Each row of a before or after table is a point. One or more steps were done to the points. Then noise was added and the rows were shuffled. The steps act on how far a point lies along the listed directions, d1 being the first. What was done? A step turns or swaps two directions, mirrors them in a line or flattens them onto one, adds a multiple of one to another, or multiplies one. Angles are multiples of 10 degrees, from the lower direction toward the higher: turns from -170 to 170, lines from 10 to 170 but not 90. Use the fewest steps. Two steps may share a direction if one is a turn and the other turns, adds or multiplies; they go together, in the order done. Otherwise the lowest direction goes first.

Directions:
(1): [-35 -34  44]
(2): [-5 53 37]
(3): [ 55 -17  31]
Before:
[[ 21  10  22]
 [  5  30   2]
 [-10  15   2]
 [-16  -8  24]
 [-10 -26 -32]
 [-10 -14   5]
 [ -3  23   7]
 [-15 -10  13]
 [-26 -36 -42]
 [  7  -1  -4]
 [-10   1  13]
 [-36  -3  35]
 [  1  17  15]
 [-34 -10  -4]]
After:
[[ 10  30  -7]
 [ -1  21   9]
 [-26  12  -6]
 [-13 -60  -6]
 [-21   2  -6]
 [-47  17   5]
 [-30 -18   8]
 [  2  16  19]
 [ -4   5  16]
 [-15   8   2]
 [-15  -5  -9]
 [  8  -2  -3]
 [ 12  16  22]
 [ -1 -41  -9]]
Steps: mirror d1 and d3 in the line at 140 degrees

Directions:
(1): [ 15   8  35   9  50  39 -48 -18]
(2): [ 42 -60  22   3 -33  -5 -28  24]
(3): [-37 -16 -43 -20   6  35 -31  47]
(4): [-15 -44 -25 -22  30 -41 -19 -46]
(5): [  2  43 -10  15 -14 -49 -57  15]
Before, 12 rows:
[[-12  26 -16   3  -5   0  11   6]
 [ 20   4  38  -4   5  -2  18 -12]
 [ 12   1  21  10 -15  12   4   6]
 [  8 -17  -4   1 -22  19   4  35]
 [-14  -2  10  -8  25  -7  28 -37]
 [ -7  12  -7  -3  11   0   3 -18]
 [-18  -4  -7   8  16  -4  10 -30]
 [-17  24  -4  -9   1   3  17  -1]
 [  1  -5   4   7 -34   5  12  17]
 [ -4  -9   4   2 -13 -14  16   2]
 [-36  17 -39 -12   4 -17  20 -17]
 [ 25  -7  19  12 -10  26  29   7]]
After (12 x 8):
[[ 32 -31  19   5  -8 -41  20 -39]
 [  7 -32   3  -1 -13 -44  11 -41]
 [-41  11 -15 -13  11  55  10  40]
 [-14  14  -3 -11   9 -16  18 -24]
 [-12 -15  -6  -2 -10  -9   9  10]
 [-11 -30  -2 -28  26  -5 -11 -13]
 [ 16 -55   0  -9  24 -32  13 -59]
 [-30  18 -16  11  -2  48   4  33]
 [  6 -35   8  -5  10 -32  -7 -44]
 [-32  52 -26   3 -21  27  30  33]
 [ -4  15 -10   2   4 -30  15 -29]
 [-13  21 -11  -2   5  21   0   8]]
Steps: multiply d4 by 2.5; turn d3 and d4 by -140 degrees

Directions:
(1): [ 25  11  18  60   3   7 -44   1 -30  38  -7]
(2): [-46  23 -37  22 -35  -8  27   1 -37   7 -35]
Before:
[[  0   3  -6 -15   7   5   0   7 -11  -6  15]
 [-42  26 -46  28 -35   1  32   3 -44  21 -26]
 [  0 -17  -9 -18   0  -6  29   2  16 -15 -15]
 [ 33 -12  30 -35  34   7 -32 -20  53  -1  39]
 [ 29 -17  36 -26  25  17  -6  11  33  -7  31]
 [-26  -1 -22 -17  10   2  27  -1  13 -35  -3]
 [ 56 -29  49 -28  30   8 -41   8  26   5  41]
 [-28  15 -20  34 -26  11  19   4 -26  14 -25]]
After, 8 rows:
[[  6  11   2  46  17  11 -25   0 -18   6  -8]
 [ 34 -18  29  -5  23  22 -14   2  29   0  26]
 [-43  18 -22  11 -31   4  34  12 -25   5 -24]
 [ -1   7  -8  -4   3   5  -4   8 -22   2   9]
 [-59  33 -43   5 -36 -11  26 -18 -17  10 -30]
 [ 16  -5   1  31  -3  -2  -4   4 -13  15 -24]
 [ 59 -18  33  -7  37  20 -33  -1  28  14  45]
 [-59  12 -40 -24 -47 -14  49   9 -30  -8 -29]]
Steps: turn d1 and d2 by -160 degrees

Directions:
(1): [-30 -11  -6 -38   1 -14 -11  -5  35   6 -15  13  26  34  45  14 -34 -24]
(2): [-19  -7 -27  23 -46 -35  14   7  -4  36 -44   3 -14   8 -27  -1  10 -29]
(3): [ -9  39  34  -5 -53  13 -19   6 -16   3  13  23  11   9 -20 -22 -46  10]
(4): [ 40  15  11  -1   1 -34  20 -45  20  15  -3   3 -39  -4  26 -40 -19   4]
(5): [ 15 -13  49   3   1   6  -4  -8  29  41   7 -11 -19   7 -25  60  -8   1]
Before, 11 rows:
[[ -4   2  -5   8   0  25   0  32 -33  -4   2  -4  -3 -13 -51  15  48  10]
 [-11 -17  36 -16  22  43 -33  17  10   8  20  -3  23  10  -3  50 -25  26]
 [ 15 -18 -12  18  28  -3   8  -1  -5 -10  -4  -8 -10 -18   2  10  30   0]
 [-38   0 -33  -7 -37  11 -12  38 -13 -18 -11   7  21  -1  -5 -22  -2 -19]
 [ 35  -5 -31  25  45  24   6  12 -25 -56   7  -9  -3 -37 -13  -5  46  23]
 [ 16  40  30  -8  17  51 -19   5 -44 -40  54   1  17 -26 -10 -21  -3  34]
 [  0  10 -28  -4  -6 -19  18  -9   3  -7 -29  -3   0   0  10 -22 -13 -11]
 [-23  -4 -39  12   9 -13  16  10  -8  16 -12  -4   8  16  12  -3  11  -7]
 [ 31 -15  28  -7  59  28   6   2   7 -27  51 -21   0 -13  19  32  13  19]
 [ 26  -5 -25  16  16 -20  28 -14   6   8 -22  -2 -13 -34  10  -2  18  -6]
 [-13  22  -6  24 -51   2 -11  16 -41   7   1  18   0 -11 -23 -36  21   9]]
After (11 x 18):
[[  8 -21 -16  19  25  -3   7   3  -7  -8  -9  -9  -6 -17  -2  14  32  -2]
 [ -6   0 -14  -4  42  10   6   1   2  -5  20  -7  15  12  31   4   1  14]
 [ 35  -4 -10  11  35   0  21 -14   3  -6  -1  -5  -8 -40  12   6  18   8]
 [ -3  23  23   1 -12  36 -29  15 -33 -20  41  15  18 -14  -4 -19  11  32]
 [  8 -12 -58  35  15   7   9  29 -33 -39 -24  -7   3 -26 -30  -1  55  -1]
 [-15  -3   0  -6  10  35 -10  37 -26 -11   8  -2  13  -6 -41  26  41  11]
 [-39 -23  -9   6 -36  -9 -12  21   7  47 -39   6  10  25 -21  33 -18 -15]
 [-24   4  -5 -30   0  35 -23  27  -1 -38  21   6  28  -1  21 -14 -17   1]
 [-11 -25 -39  34 -27 -36  32  21 -10  26 -33 -11 -15   1 -22  16  34 -37]
 [-28  28 -30  25 -58  -3   1  28 -60   4 -21  10  11 -13 -46 -32  16 -16]
 [ 17  14  -4 -15  22   4  11 -15   6 -24   0  -7   2  -8  21 -18 -17   9]]
Steps: turn d1 and d4 by 20 degrees; mirror d2 and d5 in the line at 80 degrees

Directions:
(1): [-36 -38  -2  27   8  36 -13  12  14  -2  26   3   6  10  -2 -24 -17   0
   3  16  20  13 -10  19]
(2): [  1  -4  -3   9 -17  10  16  34 -26  19  -7 -13 -12 -15  -2  10 -60 -19
  -5 -11 -14   7  18  -8]
(3): [-15 -11  11 -30 -16  30  20  -8  13  10   3 -21  12 -45  -2  17   5  14
 -26   2  12 -30 -14   2]
(4): [-22  -1 -29  -5  26 -32  25  26  23  -8  32 -20   0  12   6   3   5 -26
 -14  -7   0 -24   2 -18]
(5): [ 15  31  -2  17   9  21  -6  14  -7  -7   7 -32   9   8  -2 -19   5  31
 -24  42 -13  -6  20 -22]
(6): [ 19  17   4 -21  -7   8 -12  16  21   2  -9   9  15  25 -19  17 -15 -37
 -12  35  -6  -8 -30  24]
Before, 11 rows:
[[-11 -28   2  -4  -7   1   5  -9  -1  13   2  -2  -5 -21   5  12  -1  -2
    1 -20  17  -1   0   9]
 [ -1  10  11 -29  -8   5  18  -1  26  -2   5 -21  26 -25  -5  24  27   1
  -33  26   6 -43 -27   3]
 [  8  14   0 -48   4  -3  15 -27  18  -2  -6  -8  17 -39  11  23  60  21
  -23   1   7 -47 -24  -3]
 [ 31  34  -2 -19   0 -19   2   7   5   3 -13  -1  -6  11 -13  28 -11 -24
   -7   9 -19 -11 -11   1]
 [-11 -15 -10  -6 -13 -11  22  -6 -15  18  -8   1 -14 -30   3  13 -16  -1
   11 -32  -7   4  17 -14]
 [ 19  12   1 -22 -18   8 -10  14  11   8 -19   5  12  -8  -9  15  -5   6
  -13  15  -5 -17 -21  12]
 [ 22  33  13 -15  -8  21 -21 -10   1   0 -16  -6  17  -5 -10  10   3   8
  -15  28 -10 -14 -11   8]
 [  7  -3  -7  -7   0 -17  10  -1  -1   2   1  12 -12   0   3   8  -6 -15
   17 -11  -4   4   1   3]
 [ 16  27  -2  -3  -4 -22   9  14  -4  11  -4 -16  -5  -3  -1   7 -13  -9
  -10   3 -10  -9   1 -15]
 [-13  -9  -6   2 -18  15   5  -1 -13   2  -2   4 -21 -18   1  -2 -16   7
   -1 -18   4  13  -3   0]
 [-11 -23   2  31   5  13  10   5 -13   1  11  16  -4   0   5 -14 -13  14
    9 -16  -4   8  11   4]]
After (11 x 24):
[[ -3   5  17 -16  -9  27   8  -2  22  -2   7 -22  30 -25  -7  12  23  15
  -34  40   9 -35 -24   7]
 [  2  -9   1  16   3  -6  17   2 -15   3   2  16  -6  -2   5  -1  -7   7
    8 -24 -11   1  10  -2]
 [  8  -1   1 -16 -16  15 -13  14  13   9 -13   9  12  -8  -9  10  -9   5
  -10  14   2 -12 -24  19]
 [-11  -7  -1 -29  10  19   8 -21  22  -4   9 -10  20 -36  12   5  53  28
  -22  11  18 -39 -24   3]
 [  8  15   3  14  -4   3  -2  14  -6  10   1 -17  -2  -3  -2  -8 -19   5
   -8  16  -3   1   2  -8]
 [-16 -25  -9 -12   1 -19  17  -2   7  10  11  -7  -6 -18   7  18   2 -16
   -1 -29  15 -12  -1   2]
 [ -5 -10 -16  -3   8 -21  16   8   7  -1  14   6 -11   4   5   6  -7 -22
   15 -12  -1  -1   2   0]
 [  8  10  -3   2   6   5  -6  13  11   1   4  -2  -4  14 -12   9 -20 -16
   -5  19  -7  -2 -12   9]
 [-27 -24 -22  -5  -3 -20  30   4  -4  15   7  -4 -14 -26   6  12 -17 -13
    9 -35  -3  -2  15 -17]
 [-15  -9 -12  -8 -15  -1  13   1  -8   2  -1   5 -23 -17   3   6 -14  -4
   -2 -28   3   6  -5  -3]
 [ 14  16  21  -7 -14  39 -31 -17  -1   2 -18   6  17  -8 -11   4  -4  13
   -7  27  -1  -2 -16  21]]
Steps: flatten d1 and d6 onto the line at 80 degrees; multiply d5 by 1.6; turn d4 and d5 by 40 degrees
